Each row is a point. Examples show where two turns around zero, p and q, send a point. Where does a point land after both, in the order given? Backwards means that the second turn is done in reverse. Each puzzle has new turns, and all numbers are rounded.
(in the rows, 128 means zero)

Turn p:
[135  89 148] => [161 100 137]
[131 164 130] => [107 155 140]
[142 170  95] => [107 175 108]
[105  89 140] => [138  82 128]
Turn q:
[ 95 159 127] => [ 96 155 146]
[121 133 109] => [111 132 116]
[157 130  89] => [131 132  80]
[176 141 159] => [183 147 129]
[ 81  96 134] => [ 95  91 157]
[137 110 150] => [149 112 141]
Where do these land?
q, then p backwards: [113 125  91] => [ 99 138 102]
p, then q: [148 105 176] => [182 119 143]
p, then q: [120 130 160] => [143 117 155]
p, then q: [130 152  85] => [ 89 153 110]

Turn p:
[ 98 107 119 156 115 109] => [ 91 101 122 151 130 118]
[161 158 177 109 139 115] => [148 171 174 113 108 123]
[124 117 125  87  91 125] => [131 100 123  92  96 127]
[ 94 148 104 150  83 134] => [110 112  85 158  90 131]
[173 138  98 162 150  98] => [161 134 134 165 156  80]
[159 151 170  86 150 174] => [168 173 151  89 124 173]
[111 120  94 102 158 138] => [125 130  93  97 160 125]
[134 115 151 161 103 128] => [122 110 154 161 114 141]
[ 97  99 114 139 163 132] => [ 96 121 114 126 173 134]
Turn q:
[150  93 152 133  84 177] => [154  95 140 146  71 162]
[131 113 132 133 121 123] => [135 113 130 131 124 121]
[ 86 124 148 141 117 103] => [ 90 108 123 142 124  97]
[129 143 175 118 110  99] => [112 139 150 124  94  87]
[150 130  76  85 140 146] => [157 146  99  83 143 164]
[115 109 165 142 155 133] => [106 105 170 136 136 129]
[120 188  60 126 174 131] => [120 191  90 121 194 153]
[144 124 117 146 123 111] => [151 127 123 140 137 111]
Where do these land?
p, then q: [ 66 129 143  93 100 105] => [ 85 105  75 105  99 124]
p, then q: [154 141 115 146 168 105] => [130 158 152 134 160  97]
q, then p: [174 133 101 127 156 165] => [180 161 135 127 139 161]
q, then p backwards: [147  91 108 133 125 129] => [156 109 106 121 116 146]
q, then p: [ 96 139 138 116  60 105] => [109  81  94 140  94  89]
q, then p: [125 125 161  94 104  96] => [110 107 136 102  88 100]
q, then p: [130 135 113 153 153 163] => [137 150 124 149 152 162]
p, then q: [132 131 147 162 157 157] => [117 149 153 159 143 156]

Turn p:
[133 182 112  94 164 139 128 124 157] => [126 183 115 112 136 170 107  98 136]
[117  91 103 139 115 156 148 151 141] => [128 106  89 134 115 116 159 131 159]
[ 87 126 145  93 152 148 131 134 112] => [ 78 134 121 110 132 157 149 137 116]
[167  98 127 131  88 102 122  74 128] => [141  87 162 126 123  79  99  91 128]
[111 143 122 143 132  79 154 164 152] => [132 179 124 149 146  96 134 158 147]
[164 131 174 160 136  83 156 127  95] => [161 130 201 129 155 110 145 154 123]
[130 120 105 128 148 132 130 144  71] => [144 125 120  86 120 127 161 146  97]
[120  94 140 136 154 158  88 153 110] => [125  85 100 115 142 158 131 165 113]
[ 79 141 153 145 128 149 111  94 153] => [ 93 121 121 182 141 153 123 108 105]
[172 153  99 110  62 135 112 114 161] => [152 129 128 136  69 114  72  91 157]
Turn q:
[143 154  96 115 142 136 116 132 122] => [156 151 109 128 157 124 128 132 130]
[143 135 129 148 136 186 113 174 127] => [155 122 139 161 151 170 110 168 113]
[110 147 121 134 171  95 147 115 162] => [ 94 150 141  97 154 114 155 136 159]
[177 100 129 117 123 158 114 167 132] => [177  96 143 119 137 150  98 145 106]
[151 124 130 126 160 172 136 107 136] => [149 128 146 125 153 160 162 121 107]
[ 77 158 145  96 110  91 152 120 134] => [ 92 174 114 108  79 113 132 128 151]
[113 153 154 142 112  99 117  85 161] => [ 92 155 157 133 120 119 124  83 157]
[ 98  59 101 128  67 114 118 135  90] => [127  59  69 144  77 116 109 114 136]
[180 145 131 155 136 159 151 140 126] => [167 127 171 152 148 123 142 151 109]
[ 88 104 144 120 122  70 115 107  89] => [ 71 117  89 114 102  92 117 102 113]
Where do these land?
p, then q backwards: [137 157 146 125 140 188 157 158 154] => [ 87 136 114 120 114 182 134 117 174]
p, then q: [198 112 150 112 148 134 127 136 138] => [147 124 158  80 140 173 110 111 115]
p, then q: [120 166 139  97 110 107 111 118 157] => [103 159 120 159 140 143  97 105 137]
q, then p: [110 132 102 145 106 102 147  69 145] => [114 146 141 165 151  91 131  81 148]
q, then p: [148 126 131 156 141 109 130 139 151] => [110 125 137 129 163 135 119 151 137]
p, then q: [113  68 128 149 145 156 140 146 158] => [128  85 127 100 148 137 165 154 167]
p, then q backwards: [106 162 101  77 141 100  96 144 108] => [109 154 165  74 149 103 115 152 108]
q, then p backwards: [110 160 164 144 154 156 135 111 108] => [ 78 165 151 135 141 125 141 121 114]
p, then q: [107 129 141 119 135 109 146 128 106] => [106 148 125 124 109 121 134 150 118]
p, then q: [133 138 158 133  95 110 131 112  46] => [112 121 138 134  62 107 102 138  70]
p, then q: [109 100  33 161 134 124 110 151 126] => [180 112  84 113 154  55 141 134 158]
q, then p: [146  85 142 119  87 140 105 125 137] => [126  65 133 125 118 122 106 111 124]

Turn p:
[ 98 135 130  79 143  89  73 120 151 114 137] => [123 153 112  65 118 121  86 126 170 109 131]
[117 170 135 126 141 131 123 116 101 140 140] => [110 167 145 132 137 146 119 109 118 119 137]
[165 138 148 136 154 123 169 141 157 168 154] => [165 156 137 143 148 119 167 114 139 180 142]
[125 139 141  87 146 155 163 158 131 152 126] => [128 156 140 115 105 148 153 151 114 173 145]
[ 96 114 130 131 172 126 113 139 107 147 117] => [ 81 131 139 108 156 121 118 143 129 146 143]
[120 142 109 157 123 154 149 114 191 142 143] => [126 124  98 173 109 138 148 101 170 158 125]
[121 108 120 167  72  92 152 126  96  72 109] => [127  86 131 144 119  95 161 135 106  49 105]
[142 116 143 111 163 146 155 103 114 115 141] => [135 122 125 102 153 166 154 115 109 140 137]
[141 143 148 132 130 136 118 114 159 140  95] => [135 133 141 134 127 139 120 125 151 151  85]
[ 95  88 135 133  66 118  56 124  93 113 132] => [116  73 157 117 105 105  60 131 129  70 144]
[178 153 120 139 160 165 150 167 164 126 140] => [166 155 100 169 147 156 150 161 137 169 133]
[138  90  77 138  66 100 116 113  73 109 103] => [124  81 112 134 112  81 102 123  63  74 108]
Turn q:
[145 115 127 153 108 126 117 140 137 142 195] => [124 161 129 183 130 142 136 136 140 136 172]
[119 138 173 101 124 113 105 121  85  84 121] => [ 97 108 167 101 111 106 125 147 124  75 138]
[169 117  79 158 163 136 104 136 120  96  96] => [160 116  71 136 160 131  97 129 128  79 110]
[149 125 145  96 111 127 168 107 113 107 121] => [147 134 141  85 111 128 166 136 113 111 140]
[131 114 101 139 146 117 101 101 167 124 153] => [126 145 113 147 168 122 124  85 150 124 144]
[104 139 173 138 105 131 175 107 127  81 111] => [113 126 156 100  99 139 187 135 146 103  92]
[123 121 191 114 157 128 130 156 126 103  97] => [104  87 153  91 148 136 132 175 144 117 115]
[128 159  95 143 140 156 150  72 113 172 148] => [143 183 134 142 133 139 126  89  71 144 101]
[106 109 108  93 116 155 143 154  96 127 128] => [107 110  98 108  91 142 126 135  95 138 147]
[150 109 104 141 121 138  61 151 165 148 114] => [151 112 110 152 144 144  65 112 170 137 149]
[ 92 120 140 147 134  96 165 136 100 197  99] => [139  84 153 156 120 111 147 136  84 185  93]
[121 170 100 115 111 113 117 155 187 156 153] => [126 170 112 135 121  97 104 121 171 186 136]
Where do these land?
q, then p: [146 129  84 131 150 123  82  92 157 137  74] => [146 117  93  93 173 138  80 104 130 135  81]
q, then p: [139  99 142 119 156 153 119 103 100 117 119] => [120 110 126 102 145 170 128 144 108 115 146]
p, then q: [123 142 131 126 119 142 137 179 122 117 118] => [120 131 117 146 103 131 130 172 145 137 123]
q, then p: [147 159 160 126 109 125 164 136 140 118 119] => [157 154 144 129  98 125 150 156 130 143 113]
q, then p backwards: [124 112 117  69 117 126 116  90 157 147 126] => [121 106 143  98 141 111 128  94 124 167 172]
p, then q: [118  72 106  99  77 126 154 123 142  80 128] => [157 101  86 118  86 135 166 115 128 112 184]
q, then p: [194 136  95 127 116 153 147 153 109 139 119] => [170 152 105 164 131 130  96 157  86 123 136]
q, then p: [122 123  91 148 151 169 126  92 162 154 122] => [102 135 114 139 150 167 100  96 108 156  94]
p, then q: [109 117 185 136 134  80 125 136 114 161 119] => [110 114 184 101 155  99 153 148 145 144 135]
p, then q: [106 142 124 146 169  77 137 156 131 121 140] => [101 151 109 116 150  79 151 140 140 149 108]
p, then q: [ 78 154 132 180 105 100 140 155 153  75 173] => [107 164  89 136 133 125 196 125 198 113 112]
q, then p: [148 131 147 106 109 145  79 140 130 149 182] => [137 150 149 151 132 148  98 115 172 113 179]
p, then q: [110 149 149 152 153 144 139 110  46 150 126] => [ 61 125 171 129 137 143 137 143  86 106  95]
